Each row is a point. The ring and each string are closed loops that go straight from each point to the next, and from the last back to the first. Before rounding, they use only three directions, however many columns there are. How many times does the string pass through the ring? Passing back the other way cancels.

Ring, 9 rows:
[[  9.4  -2.2  15.0  17.7]
 [  9.6  -4.6  14.2   7.7]
 [  9.9  -4.3   4.7  -8.6]
 [  9.3  -0.8 -10.0 -23.3]
 [  7.8   2.0 -16.9 -26.2]
 [  4.5   6.2 -21.1 -20.5]
 [  3.2   7.9 -16.3  -5.8]
 [  5.4   6.2  -4.7  10.1]
 [  8.4   1.7   8.4  19.2]]
String, 19 rows:
[[  8.9  -0.3   1.8   0.2]
 [ -7.8  -1.4  13.8  12.0]
 [ -2.4  -7.0  20.0   5.3]
 [  7.6  -6.6   6.7 -13.7]
 [ 20.0  -5.1  -9.7 -34.1]
 [ 20.8  -1.0 -15.5 -29.7]
 [  5.9   1.5  -3.9  -5.3]
 [ -5.6   2.1  -1.6  -2.9]
 [ -2.6   2.5 -16.8 -28.3]
 [  7.0   1.3 -22.7 -39.6]
 [ 25.2  -0.9 -23.1 -41.8]
 [ 27.6  -2.8 -17.2 -36.9]
 [ 23.5  -2.8  -8.4 -22.2]
 [  5.3  -0.5   1.5  -2.4]
 [ -7.4  -2.6  15.3  10.7]
 [  0.2  -6.4  24.7  17.1]
 [ 12.2  -7.7  25.5  18.1]
 [ 23.0  -6.5  16.3   9.6]
 [ 22.2  -2.6   2.4  -2.3]]
Times through: 3
String (21 x 4):
[[ 10.0   9.3 -17.7  -1.1]
 [ 12.3   8.7 -15.0   2.4]
 [ 18.5   4.7 -10.5  -1.1]
 [ 14.0   2.2  -5.3  -2.2]
 [ -1.8   2.2   4.1   9.4]
 [ 14.3   0.9   1.0   4.7]
 [ -2.5   1.2   7.0  10.7]
 [ -8.8  -1.7  24.4  29.9]
 [  9.1  -5.3  25.5  25.5]
 [  3.3  -6.2  31.0  30.5]
 [ -9.1  -3.3  27.7  30.1]
 [ -2.3  -0.1  10.9  13.4]
 [  6.5   0.0   6.3   8.5]
 [  3.7   1.3   2.6   5.1]
 [ 24.6   1.1  -3.9   0.2]
 [ 24.0   4.1  -2.6  13.0]
 [  4.6   7.7  -1.5  21.0]
 [-12.6   8.8   0.2  21.8]
 [ -4.4   5.8  -3.1   7.9]
 [ 16.0   3.2 -10.7  -8.0]
 [ 21.5   5.4 -18.0 -11.5]]
Times through: 1

Ring (10 x 6):
[[-17.5  15.2  -6.6  -1.9   3.3 -17.2]
 [-23.7  16.7   0.7   3.0   8.0 -14.5]
 [-27.1   9.1  10.5  10.2   7.3  -4.0]
 [-22.8  -2.7  12.7  12.4  -0.2   5.0]
 [-18.0 -11.1  11.5  12.2  -6.9   9.3]
 [ -8.3 -23.0   4.8   8.6 -18.7  11.3]
 [ -2.6 -25.0  -2.5   3.9 -23.8   7.3]
 [  0.3 -17.2 -11.3  -2.7 -22.5  -2.1]
 [ -1.8  -6.1 -14.9  -6.1 -16.2  -9.7]
 [ -8.3   6.6 -13.5  -6.1  -6.3 -15.8]]
String, 21 rows:
[[ -5.7  -1.9  -4.4  -0.6  -7.8   4.0]
 [-23.1 -14.0  13.8  15.2  -7.9   3.8]
 [-26.6 -23.9  24.1  23.1 -10.1  14.2]
 [-17.4 -26.6  18.1  18.2 -14.9  18.9]
 [ -3.6 -12.7  -1.6   2.3 -14.3  10.4]
 [ -7.4  -7.7  -2.9   1.7 -11.4   2.1]
 [ -2.2  -7.5  -7.5  -2.0 -13.5   3.1]
 [ -9.2 -13.3  -1.6   3.8 -14.9   0.0]
 [ -5.8 -32.7  -2.8   6.0 -29.8  -1.2]
 [  5.5 -21.1 -16.7  -6.0 -27.9  -3.7]
 [  9.2  -7.7 -22.3 -12.2 -20.8  -4.1]
 [ -3.3  -1.3 -10.2  -4.2 -10.3  -2.3]
 [-12.9 -11.5  -1.7   4.4 -13.8  -6.4]
 [ -2.3 -21.2 -10.9  -1.1 -25.3  -7.1]
 [ -9.1 -26.1  -2.1   5.9 -24.7  -4.2]
 [ -9.7  -6.6  -3.0   2.0 -10.7  -1.7]
 [  5.3 -10.3 -12.9  -6.0 -18.0   5.8]
 [  0.6 -28.3  -1.6   4.1 -25.7  14.0]
 [-17.9 -36.2  17.4  19.8 -22.4  14.2]
 [-18.0 -33.1  20.2  20.7 -18.6  20.1]
 [ -6.3 -12.0   3.9   5.6 -11.1  16.0]]
Times through: 2

Ring (10 x 9):
[[ -6.4  -5.9   9.3 -13.1 -10.9   3.6  -9.8  -6.0  -4.4]
 [ -3.7 -13.6  11.8 -23.4   9.5   4.5  -8.3  -1.1   3.2]
 [ -1.0 -16.4  11.1 -25.2  22.9   1.9  -3.4   2.5   9.8]
 [  3.0 -15.3   5.1 -16.8  33.4  -6.0   8.4   6.0  17.5]
 [  3.7 -13.4  -0.2  -8.5  29.7  -9.5  13.7   5.0  16.7]
 [  1.7  -9.7  -7.5   3.7  10.7 -10.3  15.2  -0.7   7.5]
 [ -1.6  -4.2  -9.9  11.8 -10.4  -9.1  11.9  -6.3  -2.1]
 [ -4.2   1.7  -8.7  16.0 -25.8  -8.1   7.6  -9.8  -7.9]
 [ -6.1   5.8  -5.1  15.5 -33.9  -6.6   2.8 -11.3 -10.6]
 [ -7.4   2.8   3.8   1.8 -28.2  -0.9  -6.1  -9.8  -9.3]]
String (26 x 9):
[[ -4.9 -19.1  17.9 -36.0  15.2  10.7 -15.8  -0.4   2.8]
 [ -4.2 -27.6  13.0 -38.2  21.2  12.9 -13.3  -0.7   1.1]
 [ -2.6 -13.5   3.9 -13.8   6.9   0.8  -1.1  -2.3   1.9]
 [ -3.0 -27.1   9.5 -33.3  22.4   9.9  -8.7  -0.4   2.4]
 [ -1.0 -25.4  15.4 -38.9  35.1   7.7  -8.3   4.5  11.3]
 [  0.3 -10.8  14.7 -24.2  27.1  -2.0  -1.8   5.5  16.1]
 [ -0.9  -3.8   8.6 -10.3  10.1  -5.6   1.6   1.4  10.3]
 [ -4.1 -17.2   7.0 -21.0   6.6   5.7  -6.8  -3.2  -0.8]
 [ -2.6  -5.5   3.4  -5.5  -0.8  -3.5   1.2  -2.9   2.5]
 [ -3.1   8.8   6.6   4.1 -12.4  -9.6   1.7  -2.9   4.6]
 [ -8.8   7.9   8.0   1.4 -34.5  -0.5 -10.3 -10.4 -10.2]
 [-11.2  12.2   3.1  11.6 -53.4  -0.6 -10.6 -15.7 -19.0]
 [ -5.0  16.8  -1.6  21.5 -35.2 -13.2   5.3  -8.8  -4.2]
 [ -3.4   0.0  -1.1   5.2 -13.5  -6.4   3.9  -5.9  -1.7]
 [ -2.3  14.3  -4.3  22.6 -24.4 -16.4  11.5  -6.0   1.2]
 [ -5.3  14.2 -12.1  32.0 -44.8 -13.9  10.7 -13.1 -11.5]
 [ -7.4  -4.2 -12.3  14.8 -37.6  -1.3   2.4 -15.4 -19.3]
 [ -5.9  -7.2  -7.8   6.5 -24.4  -0.7   1.6 -11.6 -13.1]
 [ -3.3  -3.8  -2.3   3.0 -10.9  -4.8   3.9  -6.0  -2.5]
 [ -7.0 -13.6  -4.3  -3.9 -20.1   5.2  -4.4 -11.6 -14.9]
 [ -8.5   6.1  -6.3  17.2 -45.5  -3.6  -1.0 -15.1 -17.7]
 [ -9.9  10.0  -2.7  16.4 -51.6  -2.7  -5.1 -16.0 -19.1]
 [ -6.6  -6.7   1.9  -4.9 -18.5   2.6  -5.8  -9.1  -9.5]
 [ -6.2 -13.6   3.5 -13.4  -9.0   6.0  -7.7  -7.6  -8.2]
 [ -9.3 -15.2  11.4 -24.5 -13.2  13.3 -19.1  -9.0 -12.3]
 [ -7.8 -17.0  17.1 -33.1   0.1  13.6 -20.3  -4.8  -5.4]]
Times through: 0

Ring (10 x 11):
[[  8.1  -5.8  -9.8   2.5  11.2 -32.7  -2.0  13.6  21.4 -17.2   5.5]
 [  8.2  -3.1  -9.6  -1.0  16.1 -25.6   4.3   7.2  18.2  -6.9  11.0]
 [  7.1   1.7  -3.0  -3.1  18.0  -7.7   7.0  -1.8  10.2   6.1  12.2]
 [  5.7   6.9   6.7  -3.0  16.3  13.0   5.6 -10.1   1.0  16.4   9.6]
 [  4.2  11.2  17.6  -0.3  11.0  32.1   0.0 -15.4  -7.5  21.3   3.2]
 [  3.1  11.8  23.7   3.0   5.3  38.7  -7.0 -14.6 -10.4  18.3  -3.7]
 [  2.6   9.7  24.6   5.5   1.3  34.5 -12.6  -9.8  -8.5  10.9  -8.9]
 [  3.1   3.2  17.4   7.6  -1.0  12.9 -17.0   2.1   1.1  -4.9 -11.9]
 [  4.6  -1.9   7.5   7.4   0.9  -8.0 -15.3  10.2  10.4 -15.1  -8.9]
 [  6.5  -5.2  -2.4   5.8   5.0 -24.8 -10.1  14.5  17.8 -20.0  -2.7]]
String (23 x 11):
[[  4.0   5.4  14.4   3.6   5.5  15.7  -8.2  -3.8  -0.2   4.7  -3.7]
 [ -6.2   4.8  32.6  -3.6   7.4  41.5 -17.3  -6.7 -11.6  22.4 -18.0]
 [ -4.8  11.6  39.9  -0.3   3.4  60.3 -17.5 -15.9 -19.9  28.7 -18.0]
 [  2.5  15.0  31.7   6.4  -0.3  51.8 -12.4 -17.8 -16.2  19.2  -9.3]
 [  9.8  12.2  14.2  10.5  -0.1  22.8  -5.4 -11.1  -3.4   2.3   1.7]
 [  0.9   3.6  17.9   1.3   6.3  18.2 -11.4  -2.0  -1.3   7.1  -8.3]
 [ -4.3   2.7  30.5   2.5   0.4  31.4 -23.5   0.1  -7.1   7.7 -22.2]
 [ -0.7   0.6  23.3   7.3  -3.6  15.8 -24.7   6.2  -0.1  -6.4 -20.9]
 [ 10.7   3.3   4.9  14.8  -4.9  -6.9 -13.0   5.8   9.9 -21.4  -3.7]
 [ 10.7   4.3   1.4   9.2   3.1  -5.8  -4.0   0.9   9.3 -10.9   4.3]
 [  0.6  -5.7   5.5  -1.2  10.2 -11.5 -11.1  11.6  12.0  -5.9  -7.2]
 [  1.8 -12.0  -5.4  -1.8  12.4 -35.5  -9.8  21.5  22.6 -17.4  -4.7]
 [ 14.5  -5.2 -19.9   8.2   8.3 -47.7   1.9  15.7  28.0 -29.6  12.8]
 [ 12.7   4.3  -3.9   8.6   5.6 -11.8   0.8   0.5  12.0 -11.3   9.9]
 [  9.3   2.4  -0.6   5.3   7.6  -9.1  -1.5   1.9  10.8  -7.3   5.9]
 [  5.5   0.6   3.7   2.1   9.3  -4.8  -4.4   3.0   8.9  -2.8   1.2]
 [  0.1 -13.1  -4.7  -4.6  15.0 -34.9  -9.3  21.8  22.4 -13.9  -5.2]
 [ 10.2  -6.5 -11.3   7.8   5.3 -39.3  -6.3  17.7  24.3 -28.2   3.0]
 [ 15.7   4.4  -6.0  14.6  -0.6 -18.2  -2.6   3.7  14.8 -22.7   8.6]
 [  4.7   0.9   7.4   3.4   6.6  -0.6  -8.1   3.3   7.1  -3.7  -2.7]
 [ -2.0  -3.0  17.7   1.9   3.4   6.1 -20.1   9.1   4.2  -3.7 -17.2]
 [  0.7   5.1  27.6  10.2  -6.8  27.1 -25.0   0.5  -5.2  -3.5 -20.7]
 [ 12.4  13.4  13.3  15.4  -5.0  20.8  -7.4 -10.4  -2.5  -4.9   1.4]]
Times through: 5
